Every row gives one point. To make a cloud, some directions were put in groups of two or more. Within a group, all points are equally far from the middle, so they leave a hole (a ring in 2 directions, a hollow ball in 3). The other directions are filled evenly. Then the cloud was stretched, turned, moved and blurred a little. How many holes are there, and how many directions does each take, smallest first?
In the rows, zero is written as 128.

Cloud, 20 rows:
[[133 158  92]
 [ 77 123  82]
 [152 146 184]
 [162 137  95]
 [ 68 113 116]
 [117  80 158]
 [ 77 104  76]
 [164 130  87]
 [170 113 109]
 [146 146  78]
 [ 87 164 114]
 [127  89 169]
 [140 158  97]
 [ 61 124 181]
 [159 145 140]
 [ 98  76 138]
 [115 157  84]
 [ 66 121 117]
 [152 151 106]
 [ 86 170 121]]
Holes: 1 (2)

Cloud (28 x 4):
[[151 170 172 149]
 [ 93 124 181 148]
 [186 173 135 175]
 [150 113 128 139]
 [149  70 114 102]
 [ 94 119 101 136]
 [ 97  99  84 155]
 [ 66 157 136  88]
 [180  99 105 142]
 [ 93 145 118 184]
 [143 103 128  59]
 [ 90 132 106 146]
 [122 163 109  94]
 [123 149 186 154]
 [163 138 119 172]
 [120 125 171 182]
 [109 152  97 188]
 [149 158 198 130]
 [152 126 150 186]
 [150 130 170 106]
 [113 186 198 144]
 [133  95 144 108]
 [182 164 170 107]
 [165  78 179 129]
 [155  75 164 150]
 [156  67 104 130]
 [173 156 132 115]
 [145 138  74 132]]
Holes: 0

Cloud (73 x 8):
[[169 149 112 114  83  97 169  92]
 [142 188 162 121  62  85 156  74]
 [143 121  65 119 114 120 159 161]
 [163 208 158 148  95  68 128 166]
 [145 197  70 119 136  77 125 161]
 [156 144  88  91 169 141 146 136]
 [119 141 172  69 102 112 180 132]
 [144 164 176 131 137 138 183  96]
 [154 148 155 123 160  85 123 117]
 [122 177 145 176  61 111 147  90]
 [ 79 118 138  77 133 103 148 152]
 [128 177 113  87  40 105 189 149]
 [ 94 101 128 165 154 126 149 200]
 [127 103 162 175 141 116 160 190]
 [166 119 115 102 148 151 154  84]
 [159 132 140 132 135  76 163 159]
 [ 97 126 170 124 105  87 117 140]
 [ 93 158  79 137 102  81 100 130]
 [134 171  91 105 105 132 106  50]
 [184 141 199 181  95 128  79 160]
 [ 88  98  77 142 154  92 176 122]
 [105 156  76  91  96 105 165  92]
 [152 107 109 110 120 112 138 199]
 [124  98 100 153 154 109 166 175]
 [156 141 147  76 118  65 153 145]
 [138 153 120  84 172 148 104 189]
 [150 145 204 164 122 160  90 152]
 [166 124 120 163  99 185 138 120]
 [146 166 199 106 100 133 124 117]
 [170 193 184 153  82  62 139 161]
 [ 87 154 141 181 106 163 107 156]
 [ 70 109 138 170 151 149 137 148]
 [ 78 149 179 139 103 111 136 116]
 [117  81 124 100 129 136 155 153]
 [ 80  97 132  62 140 107 170 151]
 [ 96 119  61 125 136 103 210 132]
 [122 160 195  93  98  88 127  85]
 [119 192 102 149  89 135 138 135]
 [130 110 123 176 135  77 123 140]
 [132 167 174 120 153 147 179  95]
 [119 205 139 161 147  90 136 106]
 [113  95 154 171 173 119 160 153]
 [113 133 106 151  72 129 147 126]
 [135 135 172 114 154 107 174 127]
 [157 145 169 114 129 126  76 142]
 [166 128 154 130 113 118 139 197]
 [ 98 104 188 112  79 134 182 132]
 [124 199 152 133 120 118 145  87]
 [104 161 122 138 106 143 216 106]
 [146 101 122 139  92 107 119 144]
 [116 196 157 149  96 172 138  79]
 [114 182 189 131  80 159 132 101]
 [ 85 142 124 162  95  84 102 133]
 [111 171 193 139  69 190 149 104]
 [147 189 182 100  81 174 148  99]
 [139 121  94 140 146  81 101 122]
 [141 182  85 185 136 135  85 139]
 [ 69 126 177 144 135 182 159 123]
 [147 188 162 143 146 130 143  85]
 [121 211  92 105 125 101 134 150]
 [136 157 132 117 199 171 158 124]
 [165 192 155 163 108 123 161 158]
 [110 123 139 113  82 164 107 118]
 [ 91 197 105 162 144 167 164 143]
 [157 208 116 108  50 126 110 109]
 [ 98 142 155 155 123 162  79 139]
 [172 104 133 145 110 158 171 138]
 [180 154 173  94  97 152  98 160]
 [ 68 188 156 147 141 105 151 151]
 [157 173 115 197 118 145 112 127]
 [164 125 167 157 123 111 192 173]
 [130 136 104 129  65  99 109  90]
 [117 136 158  75  81 172 105 113]]
Holes: 1 (3)

Cloud:
[[143  97 158 102 222 100 130 137 127]
 [ 98 120  74 123 136 123 111 149 152]
 [161  73 163 145 125 117 113 164  91]
 [139  57 113 128 125 155 137 135  72]
 [166 153 146 166 154  96 165 138 182]
 [109 123  88 127 165 151 140 182 196]
 [105 138 197  75 110 122 126 123 137]
 [152 125 159 132 124 174 163 116  73]
 [117 163 166 138 195 148 131 127 165]
 [154 101 126 175 206 133 103 152 116]
 [145 129 106 107 122 114  64 157 184]
 [134 145  84  98  76  92 120 171 113]
 [ 97  80 169  65 141 111 116 160  86]
 [102 132  86 128 145 129 145 180 191]
 [100  83 113  92 122 185 131 122 150]
 [126  87  90 123 151 216 114 172 184]
 [130  78 159 135 120 131 169 202 116]
 [133 143  95  91 128  84 112 142 168]
 [178 180 135 123  95 120  97  93 131]
 [104 127  93 107 127 204 147 118 111]
 [126 192  89  96 117 134 162 139 160]
 [131  86 142  71 172 158  99 157 159]
 [141 142 137  42 117 162 112 121  99]
 [129 144 104 142 121 181 181 103  88]
 [136 141 117 117 129 106  84 211 167]
 [148 103 101 156  70 123 114 168 107]
 [116  95 188 146 131 135 105 171 171]
 [109 109 109  77 164 191  98 150  99]
 [136  90 208 107 145  89  88 106  87]
 [192  93 151 122 147 128 168 136 106]
 [132  91 128  84  99 138 110 119 187]
 [157 164 132  73  80 120  90 102  92]
 [134  80 134 104 122 177 117  76 176]
 [147 128 141  80  96 167 127  76 101]
 [147 148 131  49  72 146 162 103 129]
 [183 175 197 144 101 110 141 102 184]
 [151 102 137 146 137  88  65 113 107]
 [ 92 112 188  71 119 114 121 142  91]
 [169 151 144 122 160 121 192 137  77]
 [166 134  94  62 130 155 168 140 144]
 [157 159 101 121  58 122 117 155  77]
 [120 137 177 165 157 104  92 100 140]
 [ 71 119 151 111  87 153 111 157 170]
 [144 156 147 151 185 156 137 149  77]
 [159 111  98  99 138 191 144 178 199]
 [198 175 106 161 152 155 138 112 172]
 [188 109 135 136  82 142 145 128 147]
 [119 193  88  99 101 126 158 139 148]
 [150 115 140 135 142 189 130 130  49]
 [146  94 145 103 124 164  62  90 140]
 [138 150 133  63  77 170 159 101 149]
 [143 138 130 150 159  91 178 173 128]
 [190 122 129 129 100 104  94 125 134]
 [177 145  94  79 151 176 153 148 188]
 [133  93 137 174 101  91 114 177  77]
 [105  88 111  89 159 187 105 170 128]
 [137 112 130 161 179  85 128 173  95]
 [133  64 176 132 122 118 136 113  95]
 [158  80 198 115 155 103 103 135 134]
 [170 148 143 127  62 131 139 120  90]
 [131 114  98 174 117 113 128 120 152]
 [165 179  99 169  92 142 122 148 122]
 [120 112 174 100 133 102  89 148 201]
 [ 86 119 137  72 110 104  64 148  92]
 [103 128 148  67 206 123 116 122 112]
 [173 136 170 134 104 159 153 142  80]
 [160 100 120  71 137 146  96 204 130]
 [138 172 209 118 136 120  89 122 179]
 [147 162 180 104  86  82 164 158 154]
 [146 158 173  97  89  68 155 173 103]
 [123 134 107 111 163 106  74 180 173]
 [159 136 134  74 102 165 157  68 106]
 [166 170 131 106  87 194  86 136 180]
 [122  94 141 138 106 187 134 110  81]
 [139 107 103 142  47 142 148 145 167]
 [127 125 162 197 142 140  72 132 153]
 [111  94 142 106 209 131 122 174 100]
 [142 164 158 171  77 105 171 182 138]
 [189 133 140 147 114 185 168 151 102]
 [132 135 134  63  86 153 107 106  84]
 [115  90 157 121 122 139 112 206 157]
 [132  76 119  65 115 128  88 134 106]
 [118  64 164 115 158 113 174 146  84]
 [142 147 174 132 121 102  83  65 107]
 [109 118 100 133 155 169 130  75 144]
 [151 111 150  92 126 181  83  71 143]
 [127 119 186 153 146 103  93 148 210]
 [ 81 109 132 111 110  85 103 196 119]
 [141 205 153  92 126 116 104 136 193]
 [135 129  87 131  54 120 132 165 138]
 [128 183 149  68 104 102  91 157 109]
 [123  82 106  91 117 161 116 207 124]
 [127  86 174 115 200 134 139 126 124]
 [128 149 187  69 111 115 127 161  78]
 [174 152 137 130  89 211 109 114 166]
 [127 163 115 126 111 163  44 136 131]
 [138 138  79 147 103 125 127 134 192]
 [146 136 133  97 111 180 176  54 134]
 [124  91  90  62 173 127 129 152 108]
 [148 181 152 148 137  99 179 119 121]
 [143 177 182 131 107  99 126 161 110]
 [118  92 122  82 111 124  76 180 122]
 [120 188 108  99  79 111 151  75 147]
 [119 113  66  97 141 141 166 173 133]
 [130  84 108 162 139 140 197 110 134]
 [153 110 139 104 188  91 173 167  96]
 [180 144  83 135 117 118  69 172 113]]
Holes: 3 (2, 2, 2)

Cloud (90 x 9):
[[142 144 165 187 133 145 145 141 174]
 [174 122 146  87  83 117 145  89 171]
 [128 122 107 165 117 209 120  70 148]
 [109  66 117  93 105 171 161 103  85]
 [131 128  82 131 137 123 157  70 193]
 [112 149  57  84 105 110  84 120 134]
 [123 103 138 129  68 144  83 153 156]
 [111 159  81 169 133 151  54 117 128]
 [171 119 179 101  98 164 137 112 152]
 [106 177  85 132 110  93  88 103 101]
 [146  64 164 139 111 160 105  80 154]
 [122 149 138  97 179 142 123 149  89]
 [122 109 150  86 192 154 159  90 140]
 [133 176 109 122 181 150 180 143 141]
 [104 140 164 105 115 132 192  68 111]
 [169  91  84 187 113 133 135 160 128]
 [150 167  99  74  90 122 152 155 105]
 [171  71 104 106 170 108 129 142 117]
 [168 186 121 135 133 119 173 120 128]
 [131 149 110 133  64  98  98  58 106]
 [104 188 103 163 132 145 135  60 157]
 [ 75  97  91  97 166 144 123 151 136]
 [122 119  81 153 121 215 119 122 159]
 [121 128 123 149 113 163 200  58 139]
 [183 119  84 178 109 153 150  78 109]
 [136 113 106 152 106 158 183  49 120]
 [154 186 113 141 185 173 131 107 155]
 [100  99 149  81 135 191 153  79  99]
 [121 153  51 105  68 124 137 134  99]
 [ 83 148  99 107  79 185 113 132  72]
 [107 157  78  66 110 136 130 107  74]
 [181 179  97 107 159 129 124  78 136]
 [134 118 111 130 183 212 148 112 167]
 [125  95 187 145  91 134  71 102 124]
 [148 169 103  92  69 121 112 107 174]
 [173 139  68  97 140 182 110 111 167]
 [189  93 149  76 105 141 137 110 130]
 [126 130 185 131  90 170 180 100 160]
 [ 93 125  86 127 124 216 124 140 151]
 [135 179 125  81 109 185 160  70 138]
 [ 69  92 106  73 126 130 121  99 129]
 [117 107 129 154 163 205 120  80 164]
 [150  86 146  96  79 138  97  72 150]
 [136 108 132  87 169 140 184  87 172]
 [142 118 164 128 151  77  96  96 137]
 [139 162 135 104 165 122 185 138 126]
 [143  91 104 165 165 135 106  63 128]
 [ 86 141  90 131 182 153 121 139  91]
 [171 106  94 134 167 149  87  76 161]
 [121 122 123  79  85 122  87 165 149]
 [ 57 111 121 107 114  94 144 119 152]
 [ 64 131 166 102  92 168 138 104 177]
 [113 147 106 104  69 169  91  57 118]
 [ 87 107 160 121 164  95  99 140 134]
 [151 103  44  97 155 132 134 155 130]
 [ 85  75 100 167 110 169  99 143 131]
 [112  98 163 176  83 119  76 120 148]
 [ 46 158 144 172 102 140 129 102 129]
 [ 90 161 108  95 151 200 130 128 178]
 [148 121 117 142 146 105  76 134 196]
 [ 94 112  68 125  91  97 127  93 101]
 [120 129  54 190  99 129 120 129 146]
 [111 175  55 148 162 149 144 152 124]
 [ 63 157 139 156 164 162  87 125 142]
 [151 151  78  99 108 101 135  84  75]
 [ 89  81 180 173 128 147 122  80 123]
 [153  71 149 149 159  99 113 123 107]
 [122 144 159 150 138 207 127  73 107]
 [165 116  76 169 129  98 135 158 163]
 [136 190  85  99 146 166  93 138 168]
 [ 90 163  82 190 146 170 114 114 158]
 [192 143 125  82 136 119 128 116 177]
 [148  75 127 131 145 202 141  82 144]
 [ 81 100 110 121 165 116  99  97 169]
 [ 95 134 153 177 145 173 130 166 168]
 [100 127 175 161 133 144 125 128  74]
 [159 152 113 142 144 112  64 115 180]
 [ 91 175 127 126  54 108 115 133 106]
 [144 136  50 130 134  97  96 160 140]
 [157 130  95  96  90 171 111 164  84]
 [ 97  87  90 164  83 155  83 116 100]
 [158 126  96  85 155 191 114  79  99]
 [125 109 110  85 181 155 145  65 137]
 [182 113 134  74  98 107 169 124 130]
 [118 126  86  65 108 163 115  93  69]
 [166 173 112 113 127 104 154 102  89]
 [128 121 157 150 137 165 132 188 106]
 [ 68 142 147 107 158 116 113 135 184]
 [123 184 124  91 159 135 127  61 129]
 [ 53 123 153 156  87 111 144 107 156]]
Holes: 3 (3, 3, 3)

Cloud:
[[140 182 170 184 105  74 138 135 154]
 [126 149 195 141 150 155 133  62 151]
 [203 145 126 136 171 131 123  99 157]
 [178 142 128 155 174 128 113 152 183]
 [105 139 214 129 150  98 119 178 159]
 [123 110 160 162 104 129 151  51 144]
 [108 157 126 177  81 116 133 157 117]
 [ 99 137 128  88 190 135  54  95 107]
 [ 92  77 112 162 133 104 140  75 173]
 [110 145 109 127 167  87 142 140  52]
 [167 115 108  84 130 106 147 160 155]
 [122 129 152  75 102 141 142 176 123]
 [ 76 115 139 139  99 177 125 164 186]
 [116 168 207 110 133 127 162 110 114]
 [ 43 114 155 167 120 115  96 125 117]
 [146 123 114 122 175  55 145 162 126]
 [ 95 112  94 158 121  61 146 136 119]
 [117 169 121 165 196 109 102 108  58]
 [106 168  63 130 157 148 131 143 167]
 [161 113 167 161 114 117  77  93 140]
 [101 123 111  82 101 189 124 123 145]
 [136 163  95 174 156 155 136 145 176]
 [ 90 145 104 120 133  68  51 116 151]
 [ 62 137 173 117 176  77  95 108 167]
 [144 193 112 137 147 173  89  90 110]
 [ 92 205 100 149 151 134 109 156 123]
 [ 91 155 152 102 144 150 181 149 127]
 [110 162 120 162 187  43 129 142 135]
 [ 78 134 184 163 102 127 134  91 100]
 [135 148 112 160 105 128 148 194 146]
 [101 125 131 171 145 171 155 164 149]
 [ 93 138 151 179 160  94 184 121 166]
 [116 121 155 174 209  87 121 142 134]
 [169 113 179 157 132  65 136 119 127]
 [105  53 119 148 156 119 147 135 100]
 [ 75 147 113 107 114 102 102 102  65]
 [111  98  98 126 106  54  99 147 129]
 [ 59 142 109 106 159 163 140 156 179]
 [122  86 147  63  98  95 121 122 184]
 [ 54 122  77  91 129 133 119 157 151]
 [101 115 114 169 160  89 142 163  80]
 [ 74 127 171 178 171  86 113 143 103]
 [127 118 106 150 155  59  81  82 166]
 [131 153 147 182 105 156  88 113 125]
 [102 139 153 111 137 192 112 155 180]
 [183 144 148 161 144 106 173 104 152]
 [134 138  76 108 129 170 151 124  96]
 [100 181 130 103 179 181 130 116 130]
 [127 136 210 147 116 107 122  96 177]
 [ 70 134 136 108 172 102 145  79 190]
 [138  72 170 143 117 130  67  99 122]
 [139  93 209 101 164  95 142 100 117]
 [125 108 209 124 114  77 157 138 177]
 [111 158 172  89 130 108  71 155 127]
 [ 86 167 156 110 188 128 156  89 126]
 [140 123 144  72  81 122 135  95 145]
 [170  85 124 145  90 161 132 116 113]
 [136 207 159 119 124  83 146 158 140]
 [107  56 148 139 147  69 141 107 171]
 [173 178 131 120 169 134  92 132 151]
 [122 128 181 148 144 147 150 194 162]
 [117 149 118 160 177  39 141 120 131]
 [131 114 146 146 159 215 136 124 136]
 [112 113 132  85 115 172 160 144 171]
 [ 97 115 211 113 132  68 109 134 154]
 [115 111  81 120 145 120  53 152 122]
 [ 61 176 135 110 152 128  87 114  75]
 [102  75 119 146 147 162 134  49 149]
 [112 114 124 172 139 153 175 145 101]
 [159 161 143 169 110 140  84  85 128]
 [157 115 166 154 164 116 162 158 201]
 [126  75 170 115  78 144 134 110 164]
 [186 110 104 133 160 145 124 164 148]
 [149  91 119  57 132 115 121 118 185]
 [125 133 143 174  96 141  99 185 157]
 [131 159 133 105  79  97  74 123 175]
 [ 96 162 151 195 107 129  98 104 137]
 [ 84 142  81 129 112 104  74  85 120]
 [170 115 155 160 145  90 106  98 202]
 [136  68 168 117 168 174 113 171 106]
 [ 88 138 153 180 166  99 183 131 147]
 [121 108 196  86 107  90 112  99 161]
 [163 100 177 152 123 155  81  73 134]
 [ 79 129 133  88 130  94  75 152  89]
 [ 99 164 130 176 165  43 103 124 129]
 [129 103 160  65  92 115 105 125 103]
 [138 163 114 159  87 126  88  89 159]
 [ 45 172 144 114 154  92  80 117 136]
 [129  81 124 158 166  80 147  76 121]
 [142  89 156 123 153 164 112 125 217]
 [139  87 117 139 118  94  70 105  89]
 [ 86  93 104  72 160 122 142 137 102]
 [ 91 137 166  88 132  68  75 119 131]
 [165  82 113 144  95 133 129 143 174]
 [125  84  94 151 163  82 154 133 118]
 [100 172 105 134  82 118  97  92 118]
 [ 84 132 106 187 181 145  98 130 157]
 [100 152 161  91 102 164 113 170 118]
 [ 34 101 135 108 103 120 101 113 127]
 [126 172 178 103 153 152 132  60 142]
 [ 65 113 163 145 114 100 138  65 150]
 [ 76 158 126 198 139 124  92 130 117]
 [160 118 116 122 180  60 145 136 122]
 [ 52 115 160  98 123  91  65 149 142]
 [119 102 143  93 112 184 106 109 198]
 [ 66 121 118 101 180 151  75  92 160]
 [148 157  95 107 113 141 102  99 204]]
Holes: 3 (2, 2, 4)

Cloud:
[[132 145  64 179 108 123 129 133  96]
 [104  80 130 143  40 180  90 159 152]
 [144 120 158 125  62 157  60 165 128]
 [169 127  80 136 179  89  79 136 128]
 [182 107 165 163 139 121  81 147 137]
 [188  54 137 175 158 110  73 133 108]
 [136  82  88 163  73  73  72 171 177]
 [151 110 134 118 137  74 147  97 116]
 [122  95  72 189  54 158  89 142 116]
 [147 117  56 177  85  83  95 167 158]
 [133 131 128 162 183 160 132 161  95]
 [ 97 148 103 166 122 169  62 122 118]
 [150 149  65 162 144 184 139 149 131]
 [161  90 133 193 175 107 133 154 105]
 [ 85 174  83 163  88 144 156 137 138]
 [114 129 148 197 136 125 119 159 157]
 [182  94 109  93 166 135 124 134  98]
 [127 109 102 171 104  86 191 104 163]
 [118 215  82 106  96 134  84 178 131]
 [160 135 115 137 106 208 116 132  94]
 [113 125 151 169 132 125 182 128 108]
 [168 167  50 113 141  98 170 179 140]
 [126 194  99 164  93 121  88 136 122]
 [141 138 201 109 152 165 109 155 103]
 [ 78 111 113 145 128 100 127 134 163]
 [128  53 107 139 157 117 167 114 146]
 [186  71 104 113 137  85 102 175 109]
 [179  94 149 120 146 144  62 171 107]
 [112 145 112 108 113  59 139 115 118]
 [139 151 166 106 137 139 184 153 101]
 [181 127  80 172 137 130 122  91  85]
 [150 140 165 106 152 114  96 129 124]
 [139 106  66 185 154 136  88 132 153]
 [119  98 131 133 116 120 220 143 154]
 [164 193  88 135 108 135  95 152 104]
 [182 124 123 132 132 155  49 148 118]
 [116 109 150 163 159  92 140 117 160]
 [ 87 136 155 144  69 182 141 120 152]
 [128 103 104 148 151 165 101 151  90]
 [149 104  96 147 174 163 149 113  92]
 [ 99 110 138  72  87 115 161 140 127]
 [183  95  54 170 104 124  94  98 114]
 [104 106 117 146 135  97 213 124 148]
 [127  55 127 152  79  68 115 139 121]
 [110 122 100  81  40  94 143 160 140]
 [ 82  97 188 160 110 142 125 143 154]
 [125  81 198 145 160 146 168 148 139]
 [157 138 136 121 140 122 207 167 132]
 [156 130 137 138  79 118 115 111 136]
 [147 158  90 196 138 140 155 115 120]
 [132  93 103 189 136 166  75 169 136]
 [108  81 143 113 115 153 110 144 166]
 [133 144 105  96 159  84 128 209 143]
 [121  80  84 137  71 135 158 165 168]
 [ 76 133  58 150  72 149  94 149 164]
 [117 165  98 141 101 209 122 109 106]
 [149  93  73 115  84  85  85 179 184]
 [110  46 165 163  82 115  96 124 112]
 [162 117  92 134 118 131 171 187 141]
 [120 142 169  97 138 175 145 117  83]
 [189  86 125 172 143 116 155  79 104]
 [147 120  89  93 141 154 151 120 100]
 [118 156  95  99 122  73  93 202 162]
 [104  86 144 166  53 169 132 147 157]
 [122  96  54 111  78 135 152 148 153]
 [152  98  56 139 102 152 135 173 150]
 [154 116  66 102 141 110  95 172 174]
 [129  47  83 156 124  79  94 136 145]
 [102 101  63 166  35  88 116 144 139]
 [154 107  51 187 138 170 122 127 145]
 [173 171 110 131 147 153  65 164 116]
 [106  97  87 148 161  85 174 155 154]
 [125  60  94 161  70 115 148  84 141]
 [101  78 144 147  91  62 107 148 144]
 [ 97 133 154 172 135 139 110 166 105]
 [133 111  44 157 118 147 149 138 116]
 [122 115 139 169 149  65 130 163 149]
 [162 135 118 124 149 168  62 184 115]
 [129  70  97 169  64  88  53 163 166]
 [175 162 113 114 118 142 131 107 103]
 [118 110 110  70  95 108 165 133 132]
 [118 155 103  84 110 140  74 145 146]
 [160 167  59 135 143  72 168 113 129]
 [147 133  98 113 163 120  99 210 138]
 [107  88 102 136 123  52 138 125 152]
 [134 157 109 176 135 192 122 166 131]
 [169 120  89 129 146 108  71 124 149]
 [171 101  87 116 173 127 144 183 108]
 [115 166 102 157 103  95 156 116 107]
 [134 124  66  92 101 113 134 182 110]
 [154 170  86 140 169 176 125 165 144]
 [168 122 102 193 122 157  96  91 120]
 [107 164 121 178 144 120  91 150 131]
 [135 118 133 176  97 120 123  96 158]
 [ 92 101 128 150  89 130 143 168 106]
 [185  55  98 121 127 135 160 154 125]
 [120 179 139 136 113 178 172 142 125]
 [148  79  98  92 130  57 111 184 157]
 [ 95  96 116 102 106 118 109 198 143]
 [ 81 153 120  84 124 116 125 178 160]
 [120 173 141 121 141  74 104 162 131]]
Holes: 3 (2, 2, 4)
